Each row is a point. The points of each table are mixes of a few directions, plus a little noise. How many directions does each table use, and how many do they share? Where both have some left over, give the other angles between the two spaces (their principal angles), to ten degrees, smallest first.

First, 5 rows:
[[ 17  10  23]
 [  6 -57 -51]
 [ 27  13  33]
 [-70 -20 -74]
 [ 20  54  69]]
Second, 4 rows:
[[ -9  21  13]
 [ -9  21  15]
 [-24  57  39]
 [ 40 -98 -65]]
Directions: first 2, second 1, shared 1

First:
[[  18   12   17  -48   64  -28]
 [  15    5    7  -21   37  -14]
 [-121    1   10  -22 -108   18]
 [  38    1   -2    1   40   -8]
 [  27   -8  -16   42   -9   13]
 [  20  -10  -18   48  -23   19]]
Second:
[[ 84   6 -11 -48 -52  46]
 [-12 -25  47  39   8  -6]
 [-48 -16 -81 -18  45 -13]
 [-26  -3 -52 -26  18  16]
 [-24   2 -27   0  20 -20]
 [ -7 -27  37  51  19 -49]
 [-25  23  70  36  -5  -7]
 [ 63  22  38 -35 -62  73]
 [ -5  18 -21   1  11 -42]]
Directions: first 2, second 4, shared 0; angles 50, 70

First:
[[-33  27   4 -88   7  71  16 -59]
 [  9  -8  -1  24  -2 -20  -4  17]
 [-23  19   3 -63   5  51  11 -43]
 [ 30 -25  -4  83  -7 -67 -15  56]
 [  2  -1   0   5   0  -4  -1   3]
 [ -5   4   0 -11   1  10   2  -8]
 [ 19 -16  -3  50  -4 -41  -9  34]]
Second:
[[ -16   10   -2  -52   14   10    4  -31]
 [  -5   11    8    1  -16   55    9   -6]
 [  10   -4    3   34  -12    4   -1   20]
 [  40  -27    2  121  -25  -47  -13   76]
 [   3  -16  -17  -22   36 -100  -15   -2]
 [  10   -8   -1   29   -4  -19   -4   19]
 [ -22   12   -3  -70   19   12    5  -42]
 [   0    7    8   14  -17   44    6    3]
 [ -20   16    2  -55    6   41    9  -36]]
Directions: first 1, second 2, shared 1

First:
[[ -9 -47 -33 -23 -30  -2  28   4 -28 -67 -29]
 [ 17  10  51  13  -8 -15  -6  -6 -11  10   1]
 [-22  54   2  16  34  24  -6   7  30  59   7]
 [ -6  28  74  15 -18 -18 -36  -5 -35   6 -17]
 [  0  22   6   9  16   8   2   1  17  30   9]
 [ 33  31  48  28  22   3  32  -4  31  58  22]
 [-27 -35 -61 -24 -15  16  36  10 -12 -54 -30]
 [ -7 -58 -26 -31 -41 -25 -33  -5 -49 -82 -18]
 [ -6 -48 -45 -26 -22  -8  -6   0 -22 -59 -10]
 [ 25  25  11  17  32   1 -11  -5  39  58  40]
 [  3  18 -25   6  31  15   0   2  38  40  26]]
Second, 11 rows:
[[121 -29 118  31 -25 -61  20 -37  -8  12  46]
 [ 35 -13  10   6  -8  -4  39 -14   4  -9   5]
 [ 21   6  -8   5   2   3  11 -20   8   1   9]
 [-20   8 -46  -6   8  22  16  -3   8  -9 -11]
 [-57  -8  25 -12  -3 -10 -47  52 -21   4 -20]
 [  2  42 -74   3  23  33  -6 -47  27   7  13]
 [  5  -2  22   2  -3 -11 -13   4  -5   5   5]
 [-55   4 -44 -15   6  24  -2  25  -1  -9 -25]
 [ 24   9  -4   7   3   1   4 -24   8   4  13]
 [-65 -16 -57 -22   0  33  42  41  -2 -28 -44]
 [-10   0  58   2  -4 -29 -63  23 -18  19   8]]
Directions: first 4, second 3, shared 2; angles 50

First (8 x 14):
[[-24 -29 -23  -9  -5   6  11 -64   8  10 -25   2 -26  25]
 [ 17  53  22  46  56 -19 -45   4 -50 -59  30 -15 -32 -32]
 [ 28  -3  29 -15 -53 -10 -19  65  31 -12  20  23  23   1]
 [-24 -24 -19   4  -8  -1 -49 -47   0 -37 -26 -28  -8  53]
 [  6 -15   8 -21 -53   3  20  90  16  42 -14 -16  60 -39]
 [-10 -25 -21 -17 -16   7  26 -56  12  40   5   8 -21   1]
 [-19   1   3   2  34   9  68  18  -9  16 -57  25  -7 -30]
 [ 26  40   0  10  46   4 -12 -10  -7   1  67   1  11  20]]
Second:
[[  -2    2  -13  -16   28   24 -121   12   55   63  -16   33  -18    5]
 [  18   19   -4  -10  -28    3   31  -18  -34  -33   -9    0   10   10]
 [ -33   23  -32   55  -10  -17   35   -2   25   21    3   -2    1   -5]
 [  -3  -33   54  -26   30  -38   49   21    2  -35   27  -38    6  -21]
 [  19   39    0  -43  -10   -4  -35  -10   17  -10  -22   14    5   12]
 [ -18  -10  -21   60  -22    3   77   -8  -37   -8   14  -12    4   -3]
 [  22   47    1  -63    4   -2  -88   -5   47   10  -30   25    0   14]
 [ -21    3  -24   51  -15   -3   48   -5   -9    6    7   -5    2   -3]
 [  18  -90   39   -8   24   35    4   16  -66  -13   26  -15   -9   -9]]
Directions: first 6, second 4, shared 0; angles 60, 70, 80, 80

First, 8 rows:
[[ -56  -80  -25   -9  -38   11   52  -76    3   -6    8   39 -121  -42
     6    7   28  -67]
 [ -21  -19   -6    2  -10   -3   19  -15   -1    1   -1    9  -24    4
    -5   -1    9  -11]
 [  31   32    0   12   14    5  -34   21   10   -8    6  -17   34   -2
     3   -1  -15   25]
 [ -32   17   27   -3   10  -43   37   49  -31   33  -37   -8   74  102
   -42  -15    9   35]
 [ -14   12  -11   31    2  -14    0   18    9   -4   -4  -11   21   44
   -25  -10    2   29]
 [  33   12    2  -10    7   18  -28   -3    6   -8   11   -4   -2  -44
    23    7  -13   -6]
 [  34   16   33  -44   14    7  -11   13  -24   15   -6    1   31  -28
    25   10  -12  -12]
 [  25   10  -20   22    3   19  -36   -8   26  -24   21   -9  -15  -36
    12    2   -9    6]]
Second (11 x 18):
[[-24   6  12 -79 -47  -6  80  31 -30  50  27  58  79 -55 -24 -51  61 -17]
 [-32   7  45 -71 -36 -23  45   7 -44  25  11  30  82 -20   0 -10  43 -21]
 [ -3   0  -4  25   6  20 -18  18  13 -22  -9  -7 -43  19  14   6 -14  13]
 [ 63  21   2  16  -2 -31 -44 -74   3 -30   3 -36  39 -32 -17  13  -4 -34]
 [-25  -7  10  16  12  -1  -3  18  -4  -5 -21  -9 -22  53   7  13 -12  16]
 [ 19 -11 -12   2  21  14 -40 -35  16  -5  23 -12 -23 -49  36  29 -26  -5]
 [ 33  14 -12  52   6   1 -35 -10  19 -42 -19 -30 -33  29 -14   3 -16   2]
 [-19  13  11 -11 -30  21  24  50  -5 -11  -3  24  -6   7  -1 -25  24   5]
 [ 13 -10 -12  31  30  -7 -30 -26  13  -5  -8 -27 -25  18   4  23 -30   7]
 [ -7 -20 -18  27  35  16 -25  -2  18   1  -2 -13 -53  15  24  25 -36  21]
 [-18 -13 -21  -7   4  -4  46  25  -1  42  -3  20   5  16 -29 -26  10  15]]
Directions: first 3, second 5, shared 1; angles 40, 70

First:
[[  2  23  -1   9   3 -17  -7 -10 -25  -8   7   4  10   1   3   5   7  39
    1 -17  -3 -12  -3   0]
 [-18   9  39  18 -20   7 -34  -1   6  -1   0 -17  -4  -3 -13  27 -26  -3
  -36  52  14  -6   9 -11]
 [-24   3   0 -17   3   9   0  11   4  15  23 -12  -6  -6  24  20   8  19
    4  13  18  27  -3 -18]
 [-41  27  28  12 -11   8 -24 -35   8  19   9 -18  12   0 -27  43  -4  44
  -31  43   6   9 -21 -23]
 [121 -72 -70 -47  54   5  73 -35  19   4 -15  30 -25  -7  -1 -88  42 -27
   72 -79  -8  -4  -4  58]
 [  8  16  25  38 -23 -22 -29  22 -27 -36 -21   8   7   6  -9  -6 -30 -24
  -26   3 -11 -42  26  10]
 [-52   4 -12   7 -17   3  17  35  13   0 -22  12  20  18  -4  -1  -5 -54
    2 -14 -33  11  -9 -13]
 [  5 -11  -9 -20   9   6   7  13   2   7  17  -6 -14  -7  26   0   8   5
   13  -1  17  17   5  -4]]
Second (10 x 24):
[[ -34   -3   19   27   -9  -28  -15    3  -16    7    0   -8   16    3
   -16   11   10   -9   24  -14    0    3    3  -11]
 [   5  -22    1    7    0   -5   17  -15    0   16   10   -8   -1   -7
     0  -17   12   15   24  -25   10   -8    7   -8]
 [ -25   36   26   29  -17  -42  -38   -1  -37  -15  -16   38   21    7
   -29   27  -10  -36    3   35    3   -7    7   21]
 [  -6    4    9   12   -5  -15   -6   -6  -13    0   -1   10    7    0
    -9    3    1   -7    9    3    5   -6    5    4]
 [  39   15  -35  -51   17   56   10   20   35  -22   -7   -2  -25    4
    30   -1  -22    6  -60   31  -16   12  -17   12]
 [   9   12    1    1   -3   -5   -4   -7   -9   -6   -4   19    1   -1
    -5    1   -6   -7   -4   16    4   -8    4   13]
 [  48  -58  -31  -31   19   45   64  -21   40   29   27  -36  -29  -17
    34  -51   19   55   15  -54   12   -7    2  -22]
 [  -1   40  -40  -65   23   79  -26   77   56  -44  -22  -34  -22   25
    38   40  -36  -14 -106   48  -54   52  -43   -3]
 [ -21   -4   22   31  -12  -37   -9  -15  -25   10    2    9   15   -2
   -20    2   11   -7   34  -11   11  -10   12   -1]
 [ -14  -21   26   41  -14  -48    7  -35  -31   24   11   11   16  -11
   -24  -14   21    4   60  -30   25  -23   22   -4]]
Directions: first 5, second 3, shared 0; angles 30, 50, 70
